Rows are points. Each copy is the shape, with its points in the same order, turned, moved and blurred by noise. Is it also mirrored, or only turned?
(in the rows, 128 means zero)

Shape (9 x 3):
[[162 120 111]
 [179 101  97]
 [117 154 104]
 [201 161 149]
 [135 144 135]
 [ 84 125  79]
 [128  83 127]
 [ 82  82  60]
 [ 73  80  54]]
Copy 1:
[[188 165 124]
 [210 162 112]
 [143 179 131]
 [207 177 192]
 [154 161 144]
 [115 176  84]
 [176 120 101]
 [135 157  44]
 [124 148  35]]
Copy 1 is: only turned
Copy 2, 9 rows:
[[124 118  79]
 [111 100  62]
 [172 124 111]
 [131 181  47]
 [143 147 101]
 [175  81 138]
 [101 104 124]
 [146  41 142]
 [153  36 147]]
Copy 2 is: mirrored
Copy 3 (9 x 3):
[[175 107 137]
 [197  88 142]
 [147 141 102]
 [163 140 197]
 [131 129 131]
 [153 120  60]
 [147  67 117]
 [170  78  40]
 [176  79  31]]
Copy 3 is: only turned
Copy 4:
[[155 158  92]
 [164 156  77]
 [ 92 137 100]
 [172 187 145]
 [131 127 120]
 [ 73 106  66]
 [152  96  92]
 [ 90  88  25]
 [ 94  88  12]]
Copy 4 is: only turned

Shape:
[[152 119 159 150]
 [147 115  79 179]
 [127 175  76 177]
 [132  80  78 187]
 [110  78  92  44]
 [104  73  91 187]
 [143  73 174 108]
 [111 212 120 169]]
Copy 1 (8 x 4):
[[153 111 136 152]
 [168 145  64 141]
 [118 180  69 193]
 [176 113  48 149]
 [114 106 114  30]
 [150  89  50 145]
 [151  76 166 113]
 [ 89 179 107 204]]
Copy 1 is: only turned
Copy 2:
[[143 131 155 155]
 [109  99  84 158]
 [ 64 120  83 129]
 [142 125  62 179]
 [223 116  99  51]
 [142 152  63 175]
 [196 116 156 145]
 [ 43 156 134 108]]
Copy 2 is: mirrored

Shape:
[[ 90 154  93  41  74  70 165 157]
 [190 130 166 168  72 105 167 180]
 [ 71 178 153 113 150 192  51 145]
 [135 145 199 103 163 124 167 147]
 [132 206 109 158 158 160 127 107]
 [ 96  95  86 162  84 134 154  80]
 [149 110 105 139 185 140 126 128]
 [ 79 173  87 104 122 102 165 118]
 [134 136 165  90 125 104  49 149]
 [112 106 142 170 180 146 162  61]
 [165 174 132  75 157 182 107  78]
 [120 179 136  66  87 110  72 125]
 [116 113 165 109 150 153  66 122]]
Copy 1, 13 rows:
[[ 45 150  71 159 192 155 141 123]
 [106 130 171 153 111 113  56 183]
 [151 152 110  26  85 157 197 133]
 [120 107 197  98 168 148 130 122]
 [195 192 146 120 118 163 156 141]
 [145 116 102 205  86 114 173 130]
 [205 115 122 120 155 106 139 134]
 [120 162 106 165 169 157 185 135]
 [110 155 114  50 128  85 123 106]
 [199 101 182 164 123 112 194 104]
 [188 156 129  93 127 179 128  57]
 [ 83 188  92  82 123 137 136  85]
 [147 115 126  62 107 103 159  97]]
Copy 1 is: mirrored
Copy 2:
[[ 61 167 146 115  98 134 249  77]
 [152 186 144 171 100 112 182 207]
 [102 161 187  79 169 205  83 113]
 [155 116 216 117 130 119 183 150]
 [150 172 142 116 216 141 131 118]
 [139 123  67 174 120 168 146  95]
 [138  97 116  98 170 124 136 155]
 [ 95 142 131 138 163 135 198  62]
 [ 84 160 163  68  92 120 106 135]
 [182  72 130 149 159 130 120 106]
 [181 150 146  41 166 131 142  91]
 [ 87 209 160  79 110 126 139  82]
 [125 124 161  75 111 157  87 127]]
Copy 2 is: only turned
Copy 3:
[[148 193  55  76  76 187 152 170]
 [195 117 177 135  27 124 126 129]
 [ 85 126 138 149 206 161  63 181]
 [178  95 127 121 136 186 126  95]
 [126 160 184 145 180 141 162 141]
 [ 79 125 104 148  84  87 197 141]
 [149 113 118 123 171  79 149 126]
 [123 194  86 121 128 163 179 136]
 [125 123 131  65 133 137  48 151]
 [106  82 123 141 154 106 192  82]
 [115  99 165  78 203 167 161 175]
 [ 97 161 139  63 121 174  90 180]
 [104  84 116 105 156 126  76 134]]
Copy 3 is: mirrored
Copy 4, 13 rows:
[[107 191 127  56  56 156  79 168]
 [164 129 133 168  44 102 181 144]
 [170  85 123 120 196 183  66 120]
 [132 123 115 114 139 157 191 183]
 [175 152 103 108 175 142 147  69]
 [ 89 101  98  94  76 115 128  56]
 [156  89 105  72 151  89 159 118]
 [102 171 129  64 119 140 111 107]
 [163  98  79 138 138 121  76 190]
 [ 89  86  90  87 162 114 199  80]
 [188 120  32  74 156 172 136 121]
 [153 144  72 122 113 157  59 159]
 [144  58  82 117 158 136 105 151]]
Copy 4 is: mirrored

Shape (13 x 9):
[[117 113 169 146 124 146  83 150 101]
 [143 166 119  89 119  99 102 123 128]
 [ 92 144 158 105  71  93 142 133 213]
 [104 127 117 141  92  40 132 118 169]
 [117 154 171  90 115  67 143 114 172]
 [140 146 152 125  84  93 169 113 222]
 [ 78 154  94 142 142 180 104 138  70]
 [ 92 114 134 118 157 160 152 135  49]
 [130  89 129 103  82  70 142 131 179]
 [168 133 102 103 110  91 145 162 186]
 [141 142 123 154 139 156 118  84  79]
 [ 97  98 100 106 172 174  84  92  93]
 [ 93 129 130 156 208 150 106 134  97]]
Copy 1:
[[ 87 172 133 171 160 146 119 160 122]
 [117 159 119 107  82 123  94 161  94]
 [114  68 190  92 110 157 111 173  89]
 [118  59 139 146  85 110 104 159  81]
 [127 111 189 102  97 117  97 140  74]
 [163  63 184  97  92 166 126 141 103]
 [ 60 173  50 133 163 165 121 149  81]
 [ 53 181  92 133 163 124 149  91  88]
 [110  71 162 117  89 110 120 150 136]
 [155 107 130  89  86 114 149 172 125]
 [111 174  77 161 124 167 105  96 106]
 [ 75 168  64 120 172 129  71 112 137]
 [116 169  77 151 200 119 110 126  83]]
Copy 1 is: mirrored
Copy 2, 13 rows:
[[149 118 157 124 127 128 109 172  88]
 [ 90 168 125  85 140 138  87 128 124]
 [100 203  95 101 113  99 183 176 142]
 [112 178  89 116 151  70 152 121 162]
 [103 206 134  87 157 127 170 141 139]
 [111 215  99 125  99 133 192 144 170]
 [113  99  93 119 121 128  92 127  23]
 [105  80 145 112 145 138 139 106  29]
 [ 97 147 118  95 117  97 168 145 174]
 [ 66 155  99 127 124 155 145 141 179]
 [151 130 135 110 106 151 100  81  68]
 [157  91 105  51 131 155 108 110  67]
 [163 104  97 109 184 157 117 134  45]]
Copy 2 is: mirrored
Copy 3, 13 rows:
[[111 145 163 122  95 123 115 171  92]
 [136 177 117  88 115 111 104 126 167]
 [ 89 141 106 108  81 150 157 181 234]
 [101 124 111 148 105  84 132 145 226]
 [120 150 144  88 102 122 153 150 228]
 [141 125 111 130  92 166 147 167 249]
 [106 202 112 147 150 124 138 138  66]
 [139 158 141 115 146 109 187 131  66]
 [117  87  94 109  86 112 139 148 205]
 [155 118  75  98 130 131 106 168 202]
 [156 172 152 158 120 135 125 104 101]
 [ 89 147 132 113 151 148 125  83  70]
 [110 157 173 137 188 130 130 145  90]]
Copy 3 is: only turned
Copy 4, 13 rows:
[[123 108 129 120 105 148  66 138  91]
 [125 184  92 118 147 146 127 126 131]
 [ 40 149 135 159 108 165 167 132 158]
 [ 82 164 133 173 112  87 154 108 153]
 [ 80 176 142 159 155 159 161 114 117]
 [ 81 145 131 202 121 176 183 132 163]
 [176 122 137  42  95 127  98 164 127]
 [169 107 144  62 112 128 139 146  59]
 [ 71 132  90 175 118 121 168 105 126]
 [105 143  70 171 152 131 168 159 149]
 [203 137 132 110 102 157 107 117 119]
 [165  88 112  45 135 136 107  88 122]
 [173  91 167  85 159 114  89 148 118]]
Copy 4 is: mirrored

Shape, 18 rows:
[[118 193 156 149 120 111 116 153 157 155 100 114]
 [142 190  87 145 153  81 191  94 149 165 109 154]
 [ 84  89 164 138  78 151 175 116 104 148 119 104]
 [138 107 140 146 108  82 104 151 122 178 132 171]
 [156 127  79 155 134 161 122 149 128 106 172 172]
 [ 80 168 143  84 169  81 149 117  78 116 132 172]
 [133 187  60 165 137 155  96 158 128 128 136 129]
 [ 75 155  78 168 114  64  90 100 151 163 103 174]
 [148 149  97 130 103 167 138 153 149 155 174 123]
 [162 145 169 180 135 169 178  80 153  98 171 155]
 [ 91  96 128 111  90 152 176 159 137 162  92 155]
 [145 117 131  88 142 141 112 121 144 181 186 185]
 [160 160 154  82  94 103 154  61 128 105 163 137]
 [ 92 194 146 129 171 120 188 118 149 132 194  76]
 [ 93 118 134 116 180 164 169  73 143 132 109 142]
 [106 161 143 177 116  84 108  92 148 203  98 136]
 [147 103  73 116 134 103 103 120 166 166 158 119]
 [ 93 135  96 120 167 127 143 101  97 157 159  90]]
Copy 1:
[[149 182 158 120 140 152 105 119 104 129 133 179]
 [166 174 132 102 198 157 197  81 101 146 126 120]
 [ 95  96 186 113 114  77 151 112 142 116  86 151]
 [161 100 104 124 115 137 143 154 100 168 106 158]
 [137 128  88 152 110 152 165 148 115  80 137  78]
 [118  87 144 100 215 142 169 149 100 116 180 165]
 [117 183  91 163 144 161 119 124  83  87 133 104]
 [107 179  71 118 179 150 170 155 110 173  95 174]
 [123 154 135 130  82 133 147 110  89 110 143  88]
 [177 153 164 152 108 122 215 118 167  65 149 127]
 [ 92  95 163  81 115 154 143 116 128 124  76 129]
 [129  92 112 127  81 164 187 129 108 154 182 126]
 [158 131 126  69 128  81 193 101 127 102 193 156]
 [126 182 218 137 168 103 165 122 104 128 201 105]
 [ 90 116 162 135 163 155 185  90 184 120 152 132]
 [144 172 128 142 147 133 157 109 115 185 100 203]
 [124 145  82 121 114 124 139 118 129 186 151  89]
 [ 88 124 144 158 175  98 154 100 107 149 164 107]]
Copy 1 is: only turned
Copy 2, 18 rows:
[[111 138 142 105 155 153 159 144 182  78 119 131]
 [125 110  60 146 174 145 146 100 200 155  83  92]
 [105  67 133 102 112 123 180 120 136 141 209 119]
 [ 82 139 121 145 115 107 167 169 148 146 110 160]
 [ 95 158 112 136 120 158 109 124  73 145 108  96]
 [112 145 135  84 183  94 175  68 146 186  95 135]
 [ 84 160  92 115 123 146  90 108 118  82  83  86]
 [ 61 125 128 151 107 110 113 102 205 135  71 143]
 [123 148  97 105 118 154 106 160 118 129 143  81]
 [151 142 112 151 137 222 140  76 120 159 171 126]
 [ 69  68 122  99 106 140 186 159 137 149 132  98]
 [129 151 107  95 119 149 114 170 115 196 112 156]
 [205 144 148 124 123 131 152  98 155 177 151 102]
 [135 148 112  77 222 149 109 105 170 149 191  93]
 [122  58 116  79 157 166 124  76 126 173 125 142]
 [100 124 100 143 116 144 141 127 224 114 118 175]
 [117 109 117 147 133 113  75 172 128 143 110 119]
 [118 109  91  87 164  95  94 106 143 147 145 127]]
Copy 2 is: mirrored
Copy 3, 18 rows:
[[154 150 176 130 113 157 140 127 140 185  89 135]
 [171 173  79 100 152 136 174  82  93 195 113 170]
 [ 66 101 134 139  89 127 179 118 105 124 119  89]
 [122 105 152 134 120  68 112 126 134 168 106 182]
 [117 173 102 142 136 136 104 183 116 123 157 191]
 [161 152 146  48 154  79 148  96 123  86 117 140]
 [134 225 131 162 146 153 100 146 122 152 114 156]
 [ 94 184 127 110 120 120 100  42 150 181  84 176]
 [118 156 106 126 128 142 115 185 100 181 122 121]
 [146 129 110 103  75 181 138 130  85 134 212 174]
 [ 63 111 116 125 133 113 190 143 145 154 110 135]
 [100 113 121  76 149  88  90 159 113 183 154 153]
 [178 113  86  82  97 122 113 108 140 140 171  98]
 [173 146 124  53 112 179 135 139  45 131  98 106]
 [103 125 156  75 181 167 167  98 105 117 167 134]
 [133 139 164 130 112 122 126  53 113 205  91 150]
 [108 115  93 133 169 150  79 129 117 183 105 149]
 [118 150 123 104 162 128 117 112  52 114 110 103]]
Copy 3 is: mirrored
Copy 4, 18 rows:
[[104 159 181 139 143 113 162 130 154 113  92 180]
 [ 93 103 120 153 164  91 190  87 100 158 123 213]
 [104 157 151  81  75  88 122  89 112 114 151 107]
 [140 142 130 137 152  91  94  96 183 112 143 176]
 [168 120  85 162 111 180 121 116 129 138 141 162]
 [113  98 176 110 197 148 135  87  87  88 178 170]
 [112 154 114 207 126 177 152 139 130 123 116 169]
 [ 69 114  90 167 161  96 150  99 168  55 127 188]
 [139 189 102 133 108 159 148 119 133 156 133 167]
 [184  94 135 101  84 149 177  63 120 153  89 147]
 [ 89 142 126  81  84  97 100 137 126 129 167 173]
 [137 146 102  91 159 172 114  69 177 155 161 186]
 [148 146 121  70 177 134 143  58  78 121  86 157]
 [132 156 171 109 154 152 249 101 105 141 155 137]
 [ 73  74 141  87 118 154 157  88 119 152 145 133]
 [ 73 142 148 148 149  76 157  68 184 101 102 176]
 [112 157  65 134 176 129 141 115 169 153 136 142]
 [ 85 148 130 144 159 148 168  82 115 142 174 106]]
Copy 4 is: only turned

Shape:
[[ 73  63 172 142 180 113  97 168 131  81 135 182]
 [ 67  76 168  94 138  99 125 205 103 117 215 144]
 [110 178 127 149 148 117 189 120 116 152 126 157]
 [ 36  59 151  76 156 145  71 198  80 127 180 122]
 [154 122 134 161 134 157  86 133 162 129 125 118]
 [ 60 114 131 173 162 111 161 146 111 169 151  50]
 [130 196 160 153 162 153  53 171 171 121 120 137]
 [118 171  69 135 128 114 147 109 101 119 108 114]
 [ 83 138  88 131 125  81 154 131 186 183 115  99]
 [137 156 179 116 122 173  93  70 141 133 138 134]
 [121 152 133 178  98  49 147 138 128 133 110  93]
 [102 216 110 140 141  55 188  64 162  96  97  88]
 [ 29  63 128 150 136 130 126 174 112  86 249 149]
 [ 75 155 174 164  89 169  87 135 148 107 105 161]
 [ 92 177 104 173 142  47 114  81 127 173 124 120]]
Copy 1 (15 x 12):
[[101  41 185 141 183 141 162 119 144 106 118 155]
 [ 56  48 163  50 152 107 133 178 152  98 127 152]
 [108 169  98 117 137 116 186 127  93  86 166 107]
 [ 21  47 192  55 148 163  91 134 137 102 126 158]
 [137 152 166 157  94 160 130 137 150 131 138 131]
 [ 79 116 196  82  71 106 155 121  88  71 145  70]
 [106 197 197 169 166 160 119 165 157 111 133 133]
 [ 99 167  93 135 115 108 112  86 116  89 161  91]
 [152 175 156  64 100 103 150  83 141  52 153 108]
 [ 86 178 129 140 111 189 175 127 182 155 130 117]
 [118 169 148 135  92  37 156 112 128  92 117 108]
 [134 201  99 139 139  68 175  80 156  59 131  18]
 [ 48   9 166  94 129 113 141 168 171  76 202 134]
 [ 64 163 162 180 123 162 171 130 174  77 131 173]
 [107 193 167 115 127  64 162  68 132 119 177  90]]
Copy 1 is: mirrored
Copy 2 (15 x 12):
[[ 94  61 145 117 166 141  56 134 113 106 155 208]
 [ 77  83 140  51 130 113 110 130  65 160 166 218]
 [121 131 152 132 169 127 185 144 142 138 102 131]
 [ 39  99 111  65 131 155  63 115  33 146 163 176]
 [121  96 131 166  88 147 102 159 145 132 166 109]
 [ 68  58 125 155 148  93 171 138  54 157 123 112]
 [ 92 138 185 151 106 153 102 213 139 101 189 114]
 [121 143  90 140 157 101 162 130 139 116 137  92]
 [ 91 101 118 122 138  57 138 174 142 177  95  88]
 [137 159 185 167  79 151 102 112 129 138 136 115]
 [125 105 106 160 116  51 170 180 118 103 120 144]
 [141 139 165 159 169  21 176 129 157  85 111  70]
 [ 50  63 122 103 158 109 118  81  93 185 212 224]
 [ 54 145 159 175  90 144 105 144 162 104 140 170]
 [130 155 122 192 177  52 134 180 111 156 113 114]]
Copy 2 is: only turned
Copy 3, 15 rows:
[[120  67 146 152 183  47 116 130 104  68  85 113]
 [127  35 144 132 195  72 126 150  72 120 182  87]
 [147 179  74 163 151 105 148  73  98 123 142 126]
 [103  22 118  92 217 110 118 192  67 105 122  93]
 [120 124 134 172 124 149  81 148 148 121  88 136]
 [ 91 119  87 171 146 159 181 130 108 129 132  37]
 [135 153  90 192 174 105  43 166 145 122  97 128]
 [156 170  53 120 115 140 142 113 120  79 134 122]
 [112 111  48 155 122 104 166 119 185 149 135 112]
 [ 96 178 145 102 158 145  70 132 134 134 111 149]
 [129 163  89 156  72  82 149 138 125 137 136  66]
 [125 223  54 123 113  87 160  89 182  76 157  79]
 [ 68   8 137 146 160 105 120 130  60  46 189  95]
 [ 64 151 111 167 146  86  97 173  97 116  92 188]
 [107 155  33 134  89  99 110  75 129 136 115  81]]
Copy 3 is: only turned
Copy 4, 15 rows:
[[ 91  77 166  67 191  60 125  95 170 142 114 107]
 [148  80 144 110 183  51  83  71 125 204 159  76]
 [168 161 151 123 149 137 202 107  99 140 117 118]
 [118  73 152  62 197  99  35  88 110 199 131  63]
 [118 127 169 137 133 162 101 124 169 113 116 144]
 [107 101 136 158 139 156 137  58  73 136 104  46]
 [126 177 163 110 200 155  90 103 174  70 145 141]
 [159 149 100 108 118 156 146 109  89 128  83 145]
 [125 180  94 139 107 156 156  89 146 156 104  60]
 [152 159 226  92 113 164 107  92 148 129 125 156]
 [119 171 116 179 113  94 141  81 104 116  86 119]
 [177 196 103 108  70 126 196  48 109  68  80 114]
 [105  34 120  88 162  84 112  43 116 199 196 104]
 [ 75 176 190  79 143 113 113 113 126 114 158 151]
 [123 188 114 144 137 156 164  31 122 143  60 134]]
Copy 4 is: only turned
